Every row gives one point. Any point is a mix of the corners, with weights that add up to 1. It lies inside the corners' shape when no weight is negative. Is each point inside? If not, which corners have a negative weight?

Corners:
(1): -1.7	0.1	-7.4
(2): 4.2	0.4	9.2
(3): -0.6	4.8	1.0
(4): -6.1	-3.4	-6.1
Points:
-0.1	0.8	-1.6 => inside
-3.9	0.0	-7.2 => outside (2)
-4.7	-1.1	-5.7 => outside (2)
0.8	1.0	1.9 => inside
2.3	-0.4	4.4 => outside (3)

Corners:
(1): 5.9	5.5	-1.0	3.8	0.4	-4.4	1.2	-0.8
(2): 2.0	0.6	-1.2	4.3	7.0	3.9	1.2	-7.4
(3): 3.0	-2.5	-4.5	-4.1	-7.6	-4.7	-2.2	2.5
(4): -9.8	-1.9	5.4	-3.5	2.5	5.4	5.7	3.0
(5): -7.9	0.9	-2.6	-3.6	2.1	0.2	5.2	0.8
(6): -8.2	0.8	5.9	-2.0	-4.8	-5.7	2.0	-6.0
(7): -5.3	8.7	1.0	-2.1	-8.4	7.0	-0.5	-3.5
(8): 0.0	-2.7	4.4	6.0	-4.2	-4.5	-1.5	-1.8
(9): 9.3	-6.9	-7.4	-1.8	2.6	5.1	8.4	6.4
Points:
-3.8	1.6	0.9	-1.9	-3.0	-0.2	1.7	-4.8 => outside (1, 4, 8)
-2.4	0.3	1.0	0.5	-0.4	0.2	2.9	-1.4 => outside (3)
-10.9	4.4	5.0	-1.9	2.0	3.8	3.9	-4.5 => outside (3, 8, 9)
-1.3	1.9	0.0	0.1	-1.9	-1.3	0.3	-2.2 => outside (9)
0.8	3.5	-3.6	-3.5	-2.2	2.7	3.8	4.5 => outside (2, 6, 8)
-3.9	0.8	2.8	0.5	-1.5	-1.7	2.6	-2.5 => outside (3)
-3.2	4.3	0.5	-1.1	-3.7	3.9	1.3	-1.9 => inside
-3.4	0.7	1.1	-0.1	-0.4	2.9	2.8	-2.5 => outside (1, 3)

Corners:
(1): 2.7	-9.0	-2.9	-7.6	4.1	3.5	-6.5	6.4	1.9	-1.0	6.4	0.9
(2): -7.0	3.8	5.3	5.3	3.3	-5.5	-5.8	-9.7	-3.2	-1.1	-7.8	2.7
(3): 5.1	-0.5	-0.6	4.1	-5.8	-4.0	4.8	7.6	3.4	1.5	-7.1	2.3
(4): 4.6	-0.4	3.2	4.6	-1.5	1.3	-6.8	-7.6	-1.9	-4.9	3.2	6.4
(5): 0.6	5.2	1.8	6.7	2.9	-2.0	0.0	-4.7	2.7	-1.7	-1.3	6.8
(6): 2.5	-3.8	-4.2	1.0	-7.4	4.7	4.4	-2.5	7.1	6.2	-7.8	5.0
(7): 6.5	2.5	-6.4	-3.4	5.4	-0.8	1.4	6.1	-3.4	8.3	-2.1	-4.9
(8): 2.9	3.6	2.3	-2.7	1.3	1.5	-4.1	-4.3	-4.3	-1.2	-4.7	7.5
(9): 3.3	3.4	-8.0	-0.9	1.4	-2.3	-2.9	10.4	-1.9	6.9	5.3	-4.7
(10): -6.8	4.6	2.0	-3.6	1.6	0.8	-0.2	7.8	2.0	-1.6	1.3	-4.5
(11): 1.7	2.1	0.1	-9.6	1.9	1.3	4.5	7.4	8.6	8.7	5.0	-3.0
(12): 4.0	1.8	-2.2	-7.4	-4.4	-6.7	-1.1	7.4	5.9	-3.4	-2.2	-2.1
(13): 5.3	-4.2	-1.8	-6.7	3.7	6.4	2.1	-1.7	-5.9	-0.4	-0.9	7.5
Points:
5.0	-1.3	0.1	-5.4	0.9	1.9	-0.8	3.4	-1.0	-0.7	0.8	2.5 => outside (2, 5, 6, 9)
4.1	-1.4	-2.2	-4.5	-2.7	2.5	-0.9	4.1	1.5	1.2	1.2	2.2 => outside (2, 5, 7)
0.9	1.4	-0.6	-1.7	-0.3	0.9	0.4	0.5	-0.6	1.7	-3.0	2.0 => outside (1, 5)
3.8	-1.0	-2.7	-2.8	-0.4	1.4	0.3	3.9	1.7	2.1	0.0	1.4 => outside (2)
-1.1	1.8	2.4	-0.1	3.6	2.4	-1.0	-7.5	-2.6	1.3	-3.8	4.9 => outside (1, 3, 9, 12)
1.9	-0.4	-1.4	-3.5	0.5	-0.6	-1.4	3.5	0.4	1.2	-1.0	-0.1 => outside (5)
3.4	-1.2	-1.0	-3.5	1.3	3.1	0.2	-1.0	-2.2	0.5	-2.1	5.2 => inside
3.1	-0.4	0.9	0.1	-0.3	1.8	-0.7	0.6	3.6	0.8	1.4	2.9 => outside (2, 9, 12, 13)

Corners:
(1): -1.8	-2.5	-5.6	-0.1	5.0	-2.8	6.3	-8.1	1.3	-2.2	-1.9	1.0	-0.1	-6.6	-3.4	-2.8	1.2	5.0	0.5	1.4
(2): 3.8	-10.3	-11.2	0.8	-5.7	5.1	-6.0	2.3	0.7	0.0	-1.5	4.0	3.0	-0.8	-2.9	0.8	-4.9	-0.8	8.0	-8.2
(3): -4.9	-11.2	2.4	-3.8	2.1	-1.4	4.6	-11.1	0.1	-0.5	-0.4	4.4	-2.6	-7.8	-2.9	-0.4	5.1	1.7	-5.8	-4.0
(4): 5.1	-2.1	-8.1	4.0	-0.3	3.1	1.2	3.8	7.5	1.1	-9.7	-7.4	2.1	-9.9	0.9	-0.7	-2.9	-2.2	1.6	-9.8
(5): 4.3	-2.6	-0.8	9.6	-1.7	0.0	-8.0	5.6	8.6	3.1	-1.1	-0.1	-4.9	-0.3	-0.4	1.7	-4.0	4.2	7.6	0.1
(6): -2.1	-7.9	-3.0	1.4	-1.5	-0.1	2.8	0.1	0.5	-3.5	4.6	0.6	-1.7	-0.9	1.7	-2.9	-5.7	-2.1	4.0	-6.2
(7): -3.4	5.5	3.9	-1.1	1.3	10.2	-2.4	7.3	1.9	8.7	-2.5	3.2	0.9	5.6	2.8	-4.1	-2.9	0.1	7.4	-4.1
(8): -1.7	7.6	9.2	-2.0	0.0	-2.3	2.7	2.3	-1.2	2.9	-2.9	-2.3	-3.9	3.9	0.5	3.7	-2.1	-3.5	-1.4	7.5
(9): 0.1	-9.8	-7.7	10.8	1.9	1.7	1.7	-0.6	7.7	-3.3	-3.7	5.5	4.5	-2.1	2.0	-2.7	-3.9	-2.3	1.7	-12.0
(10): 0.8	-7.0	-9.5	8.0	1.3	-3.2	-2.0	4.0	0.6	0.4	-7.1	-4.3	0.2	0.3	-0.9	-1.4	0.2	2.5	-0.5	-9.2
(11): -1.6	11.3	7.7	-2.2	2.3	4.6	-5.2	1.0	-4.0	-0.2	-0.2	1.2	-1.6	0.9	-1.0	-4.4	1.1	2.4	3.2	-2.5
(12): -3.9	7.2	1.8	-1.9	5.0	3.4	-2.9	0.7	-0.7	3.2	3.9	2.9	-3.6	1.9	6.6	0.0	4.9	-7.7	3.9	3.5
(13): -2.4	0.1	8.5	-0.6	6.8	10.6	-1.7	1.6	0.8	-3.1	-4.4	-2.1	-6.3	2.1	-1.8	-1.6	5.6	-8.6	-2.9	7.9
(14): -1.5	-8.3	-3.1	4.5	-5.4	-2.4	-7.8	0.7	3.1	3.9	1.0	3.1	3.6	2.8	3.4	-5.6	-4.6	-5.2	7.3	0.7
(15): -0.3	-10.6	3.5	-4.9	13.8	-2.9	2.9	-6.6	-1.0	-6.9	1.1	2.3	0.3	-2.6	-0.2	0.3	2.5	-6.0	-6.0	1.5
(16): 8.8	5.6	6.7	-4.1	5.0	2.0	7.6	2.8	4.1	-4.7	-2.3	8.8	-5.9	6.3	1.4	-10.5	4.7	-0.9	-0.4	-3.2
(17): 4.7	-13.9	2.4	5.6	3.3	3.8	6.3	-4.1	-1.9	0.4	4.0	2.0	7.8	-7.2	1.2	-2.4	2.6	-3.2	-4.6	-2.1
(18): 0.3	4.7	7.9	-5.0	-1.9	4.6	-2.1	-1.5	-2.4	4.3	0.7	-7.0	1.0	7.6	2.3	6.2	5.9	-2.7	7.6	0.5
(19): -3.0	-6.2	3.9	-2.9	4.1	-3.7	-1.5	1.9	1.9	-2.1	1.9	5.4	-0.9	-4.0	-7.0	-2.4	6.7	-2.4	2.1	2.1
(20): -1.7	5.0	5.7	-4.9	3.2	7.0	-4.2	2.9	4.4	1.3	2.6	-3.4	1.3	7.7	-1.5	1.0	4.1	-3.1	-8.5	5.7
(21): -5.0	4.1	2.1	-5.9	4.8	-4.0	1.7	2.8	-2.2	-7.1	-5.4	-0.3	-0.9	0.2	11.6	5.6	1.2	2.5	-2.2	2.5
Points:
-0.9	-4.5	-2.3	3.1	0.5	-0.6	-0.8	-0.1	1.8	0.4	-1.0	1.6	0.9	-2.1	0.9	-0.6	-1.8	-0.2	4.1	-4.4 => outside (13, 16, 20)
-0.2	-0.4	2.5	-0.6	1.5	2.7	-1.8	2.2	1.2	0.8	-0.9	0.1	-1.2	1.4	0.8	-0.7	0.7	-2.0	1.1	-0.3 => outside (1, 9)
0.8	-1.8	1.0	0.5	2.1	1.3	-0.6	0.7	1.3	-0.7	-0.6	-0.2	0.4	0.3	0.5	-0.5	0.8	-2.5	1.0	-0.6 => outside (3, 7)
1.2	-3.0	-1.2	2.0	2.8	0.4	-1.3	1.8	2.6	-1.2	-2.3	0.9	-0.1	-1.2	-0.5	-1.1	0.4	-2.1	0.1	-0.5 => outside (3, 6, 7, 18)
-1.0	0.7	1.1	-1.0	2.0	2.4	-1.7	0.5	0.4	1.2	0.4	0.8	-0.9	1.0	2.0	0.2	2.2	-3.4	3.1	-0.2 => inside
0.1	-3.5	-0.4	0.5	0.9	2.0	-1.3	0.5	1.9	-0.2	-0.8	1.2	0.6	0.1	-0.4	-0.3	0.6	-1.6	2.3	-2.6 => inside
-0.7	-0.1	2.1	-1.0	2.1	2.2	-0.1	0.1	0.7	0.4	-0.3	1.3	-1.0	0.6	1.4	-1.4	1.4	-1.8	1.8	-1.4 => inside
-0.3	0.0	0.1	2.6	2.1	2.7	1.7	1.0	2.8	0.3	-2.7	-0.9	-1.7	0.3	2.5	-0.4	0.5	-0.3	0.1	-1.8 => outside (2, 11, 14, 15, 19)
2.0	-1.9	3.5	1.2	4.1	-0.6	0.6	1.0	2.4	-2.7	-0.9	1.5	-1.8	-0.7	2.5	-0.7	0.6	-3.8	1.7	-0.4 => outside (1, 2, 3, 7, 10, 20)

Corners:
(1): -2.6	0.2	-4.9	-5.5	6.9	1.2	0.4	-1.1	2.7	-0.9	2.0	-9.4	-1.1	6.8	-3.3	2.9	2.9	-0.9	-7.4	-3.5
(2): 4.4	-2.8	-1.6	0.7	-9.8	1.0	-4.9	7.7	0.6	-1.6	4.8	-0.1	-5.6	5.6	4.7	6.7	2.6	-3.3	-5.3	-4.2
(3): -4.5	2.7	-1.3	-7.5	-0.6	-2.2	-6.2	-2.0	-3.6	2.2	-1.2	-7.5	1.2	1.8	0.1	1.7	3.8	-0.2	-11.5	3.3
(4): -8.7	9.8	-5.0	-1.2	0.4	8.0	-4.0	-3.1	-0.4	2.0	6.6	-4.7	6.1	4.4	0.9	2.5	9.2	3.8	-8.0	-1.1
(5): 0.5	-0.8	-4.9	-1.7	-3.1	3.5	-2.8	2.0	3.4	2.0	1.4	4.7	-7.0	3.4	0.9	-2.5	-0.4	0.9	-8.4	9.0
(6): -3.0	2.6	-4.0	2.5	8.5	-4.7	0.9	-6.9	4.8	-2.9	4.7	6.4	-2.9	1.9	-2.5	1.7	3.1	6.4	-2.4	1.8
(7): 5.6	3.5	0.4	10.2	3.7	-0.5	0.8	-7.3	3.3	5.2	2.1	4.6	2.6	4.5	-2.6	-3.0	-1.6	-1.8	-0.6	-0.4
(8): -6.4	4.5	-4.6	0.7	1.3	-1.8	-0.3	-1.2	6.0	0.0	0.4	-2.4	0.5	3.1	-1.9	-2.5	4.5	-0.5	0.9	1.3
(9): -0.5	8.2	-1.1	0.3	-0.2	-2.0	0.7	8.4	2.8	-5.9	0.4	2.2	-0.6	0.3	-7.0	-4.4	-0.9	-0.3	1.3	1.1
(10): 3.4	3.4	-1.4	-5.2	3.3	-0.6	11.8	4.3	0.6	-3.7	0.8	-9.4	-2.7	2.4	-2.5	-7.4	1.3	-3.3	-3.0	-0.2
(11): 1.1	-8.4	-8.8	-0.1	5.3	3.4	1.1	-2.8	3.9	-2.3	-5.1	-2.3	-13.2	-3.9	-4.0	2.9	4.8	-4.1	4.2	-4.6
(12): -1.8	3.0	3.0	-1.7	0.0	-1.3	2.7	-0.9	7.6	5.1	4.3	1.2	-3.0	3.0	0.3	-1.4	-3.9	8.2	-4.4	-4.5
(13): -2.5	7.9	-6.7	-8.7	-3.5	-4.9	1.6	-7.2	2.9	-6.3	4.7	5.6	1.9	-2.8	-6.9	1.5	-0.8	-1.9	-3.5	-4.6
(14): 2.2	-1.1	1.6	-5.6	1.1	1.4	1.4	3.2	6.6	-2.6	2.5	2.6	-4.3	1.1	1.9	1.7	0.0	-2.3	-1.3	2.2
(15): 2.1	2.1	-0.4	2.5	-4.2	-0.3	-5.4	-1.5	5.8	4.3	8.1	-0.5	1.3	6.1	-3.0	-7.9	4.8	-4.2	-6.8	-0.2
(16): -3.8	5.3	-0.5	-6.2	-0.7	-2.4	-4.6	-9.6	-1.0	-0.1	9.4	-0.5	-5.4	-3.3	0.2	-7.3	-8.6	-7.3	5.7	1.7
(17): -1.0	-3.5	-4.0	-5.8	0.7	1.5	-2.6	-5.1	-0.8	-0.3	5.1	-5.7	-4.3	3.3	-3.0	4.2	4.6	-0.2	0.6	2.4
(18): 6.1	13.9	1.0	0.6	-4.7	-5.3	-2.5	-8.2	5.1	-6.1	-2.4	10.4	-10.1	-6.7	-3.7	0.5	-11.9	-5.3	4.1	2.3
(19): -2.6	-4.5	-12.2	1.4	-3.4	6.1	-3.4	1.3	1.5	-11.5	0.3	-7.1	-2.8	-2.3	-2.8	0.2	4.3	-1.5	-2.4	4.0
(20): -0.1	2.1	-1.1	-0.9	-3.8	1.9	-5.4	-5.2	-0.2	-6.3	-2.2	6.9	-0.9	8.4	-1.9	2.4	5.4	-3.3	1.6	-5.5
(21): 0.1	2.3	3.2	-1.5	6.6	0.7	6.6	-12.3	1.4	0.2	-0.6	1.5	-4.0	2.2	-6.5	2.9	0.8	-5.8	-4.9	-0.5
Points:
-0.7	-0.1	-3.9	-0.3	0.4	1.6	-0.6	-0.2	3.0	-1.5	1.9	-1.4	-1.6	3.2	-2.2	-0.1	3.6	-0.2	-3.7	0.2 => outside (16, 18)
4.4	2.4	-0.5	-0.6	-2.0	-1.6	2.0	-0.1	3.7	-2.2	0.3	2.4	-7.4	-3.2	-2.8	-3.8	-5.2	-4.7	0.2	0.3 => outside (1, 4, 6, 8, 17, 20)
0.3	0.4	-1.9	-4.0	-0.3	0.2	-0.4	1.1	1.2	-3.7	2.7	-5.6	0.6	4.2	-3.4	-1.7	3.0	-6.2	-2.3	-0.8 => outside (4, 5, 6, 11, 12, 18)
-0.6	3.2	-2.2	-3.1	-0.8	1.2	-0.2	-0.2	1.6	-2.2	1.6	-2.6	-3.9	1.3	-1.5	-1.7	0.4	-2.4	-1.7	0.8 => outside (6, 7, 13)
-1.0	2.3	-3.0	0.0	-0.3	0.1	-2.3	-3.0	2.3	-1.3	1.3	1.3	-2.2	2.6	-2.6	1.7	2.4	0.0	-3.4	-0.7 => outside (10, 14, 16)
-0.9	2.7	-3.7	-1.2	0.1	-0.4	-2.1	-1.2	2.3	-2.2	3.2	-0.2	-2.1	2.0	-1.9	-0.5	2.1	-0.8	-2.1	0.7 => outside (12, 21)
-2.9	6.7	-0.8	0.1	-0.5	-2.4	-4.3	-4.1	2.8	2.7	2.4	1.7	-0.2	2.4	-1.1	0.0	0.3	1.4	-2.7	-5.2 => outside (5, 10, 14, 17, 19, 21)
0.6	2.1	-1.7	-1.8	0.1	0.0	-0.5	-2.0	2.2	-1.1	2.3	-0.2	-2.7	2.2	-2.0	-0.2	0.7	-1.3	-3.1	-0.4 => outside (8)
-2.7	3.8	-3.3	-6.2	3.1	1.4	2.7	-3.9	2.2	-6.8	-1.1	-3.1	-3.6	0.6	-5.5	1.4	1.0	-3.4	3.4	-4.2 => outside (2, 3, 5, 6, 7, 15)

Corners:
(1): -3.7	-5.4	-0.6	-4.4	3.9	-11.0	-0.1	5.9	-6.9	2.0	-0.3	0.8	2.1	-2.8	0.3	-0.9	10.8	0.7	2.0	0.6
(2): 1.3	-2.1	3.3	2.4	-4.7	-7.9	0.6	0.0	3.1	-3.6	-5.8	-3.3	-1.6	8.5	-3.2	-2.5	3.3	-14.2	0.0	-6.5
(3): 3.9	5.2	-5.9	3.0	-0.8	5.5	4.4	1.3	1.6	10.2	-0.5	-4.7	-8.5	2.7	-4.7	-0.4	-6.4	5.9	-2.7	0.2
(4): -2.8	1.6	-3.0	-3.2	-6.2	-8.7	-5.1	5.1	-3.9	2.4	-4.2	-3.0	4.7	-6.3	1.3	-2.8	4.1	-0.4	-1.6	-5.0
(5): 4.5	-11.3	-1.1	-6.2	-1.5	1.3	3.2	1.1	8.4	-9.8	4.3	-1.2	-11.4	-5.1	-1.3	-4.0	1.6	0.9	5.2	-8.5
(6): 7.6	-0.8	-0.1	-0.5	-3.8	7.5	3.0	4.1	4.1	9.2	4.8	2.1	-8.2	-3.1	-1.1	1.5	-7.7	5.2	-4.0	2.8
(7): 1.0	5.3	-2.3	-6.4	2.7	1.3	-3.3	1.7	1.7	-1.9	-0.5	-4.8	-9.8	-3.3	-5.4	1.8	-0.1	1.5	-6.1	7.4
(8): 3.5	-5.8	0.7	-0.2	-2.4	-3.8	8.2	-2.9	9.7	-6.2	-5.0	-4.9	1.7	3.6	7.0	-4.1	6.3	-7.6	5.1	-6.2
(9): 5.2	4.3	-4.0	-7.8	0.2	-2.5	-3.5	1.0	-2.9	7.2	-2.1	1.7	0.6	2.0	0.4	1.6	-4.8	1.8	-1.5	-3.4
(10): 5.6	2.0	-7.2	-1.7	0.9	0.9	3.0	4.9	-2.7	2.7	-4.2	5.2	-0.3	-4.9	-5.9	-5.5	0.5	2.4	1.1	1.8
(11): 0.4	-11.4	5.1	-8.2	0.9	-3.6	6.6	3.3	4.8	-8.8	-4.0	-3.4	-0.6	-5.8	-7.5	-2.2	8.4	-4.0	6.2	-8.2
(12): 0.2	-4.3	4.2	0.4	0.0	-6.1	5.4	0.3	5.5	-8.4	-0.8	-4.5	1.0	-2.9	-4.1	0.7	3.6	-10.5	6.5	-8.8
(13): 6.3	3.1	-4.9	-0.8	-7.3	4.3	-0.9	1.8	-0.7	0.0	-4.9	5.2	-7.5	-0.8	-1.2	3.9	0.6	6.6	-3.1	-0.2
(14): -0.1	8.1	-3.3	-1.1	-2.7	4.3	-2.2	-2.6	2.2	1.6	4.4	6.3	-6.1	-1.8	-5.4	-0.5	-4.6	6.4	-7.8	1.8
(15): -2.1	2.9	0.0	-5.2	0.4	-6.7	-2.4	3.7	-4.7	-5.0	-3.8	-1.2	4.0	2.1	2.0	-1.3	-1.1	7.6	-1.1	4.4
(16): 7.3	2.6	2.5	0.8	1.8	-3.6	-3.2	-3.0	-3.7	8.2	-1.1	1.2	-5.6	-2.7	-7.0	0.0	-4.6	8.2	-1.6	6.9
(17): 3.4	-0.3	-2.3	0.5	-8.0	3.7	5.8	-11.8	0.1	7.3	3.7	-2.7	-4.6	4.5	-5.8	0.8	-11.0	0.4	-2.6	3.3
(18): -0.5	-5.0	2.1	3.7	-1.1	-0.5	6.0	0.5	-1.9	6.0	-5.8	-2.5	2.0	-3.1	4.0	3.8	-9.5	-4.9	-10.1	-2.5
(19): -3.3	0.2	2.7	-0.1	2.6	1.0	-7.2	1.0	-0.8	-2.6	-5.5	1.3	-1.1	-5.8	2.2	-2.9	3.0	-2.6	3.9	3.5
(20): 5.8	5.5	4.5	-0.3	-5.3	3.5	3.2	-6.0	-5.5	2.2	4.8	-4.2	-0.9	5.5	-0.1	-1.6	-2.7	0.5	0.6	-3.0
(21): -4.9	-0.2	1.6	-7.5	0.2	-5.4	2.0	3.8	-2.6	0.7	-6.3	3.7	-4.8	-7.1	2.7	-5.4	5.5	0.7	6.1	-2.1
Points:
2.3	-0.5	0.0	-1.5	-1.5	-1.0	0.8	0.2	0.8	0.4	-1.1	-1.0	-2.2	-0.5	-2.3	-0.6	-0.7	-0.4	-0.8	-1.0 => outside (21)
3.0	0.6	-1.4	-1.4	-2.6	0.7	1.0	0.2	-0.1	2.8	-0.7	1.0	-3.5	-0.7	-1.2	-1.4	-1.8	2.7	-1.2	-0.9 => outside (7, 12)
1.8	-0.1	-0.1	-1.2	-1.6	-1.5	2.1	0.7	-0.7	1.4	-2.9	-0.1	-0.5	-1.0	-2.0	-0.8	-0.4	0.2	0.1	-1.1 => outside (5, 7)
1.6	-0.8	-0.3	-1.7	-0.6	-1.9	1.0	1.0	1.3	0.4	-1.7	-0.4	-3.2	-2.3	-2.8	-0.4	-0.5	0.2	-0.7	-0.6 => outside (20)
2.3	0.4	-0.5	-1.3	-1.4	-0.6	0.4	0.6	-0.8	1.9	-1.1	-0.7	-2.1	-1.0	-2.5	0.3	-3.0	0.7	-3.0	-0.2 => outside (8, 21)
2.6	-0.6	0.2	-1.0	-2.8	-2.0	0.6	0.9	1.2	0.3	-2.4	-0.6	-3.1	1.0	-1.9	-0.8	0.1	-2.6	-0.6	-2.3 => inside
0.7	0.7	-0.7	-2.1	-1.6	-2.2	-1.4	1.6	-0.9	0.7	-2.7	-0.6	-1.1	-2.8	-0.9	-1.4	0.8	0.1	-0.1	-0.8 => inside
2.0	-1.3	0.4	-0.9	-1.6	-2.3	1.6	0.1	-0.1	0.9	-1.8	-0.4	-1.8	-0.9	-1.5	-0.7	-0.2	-0.5	0.4	-1.5 => outside (7)
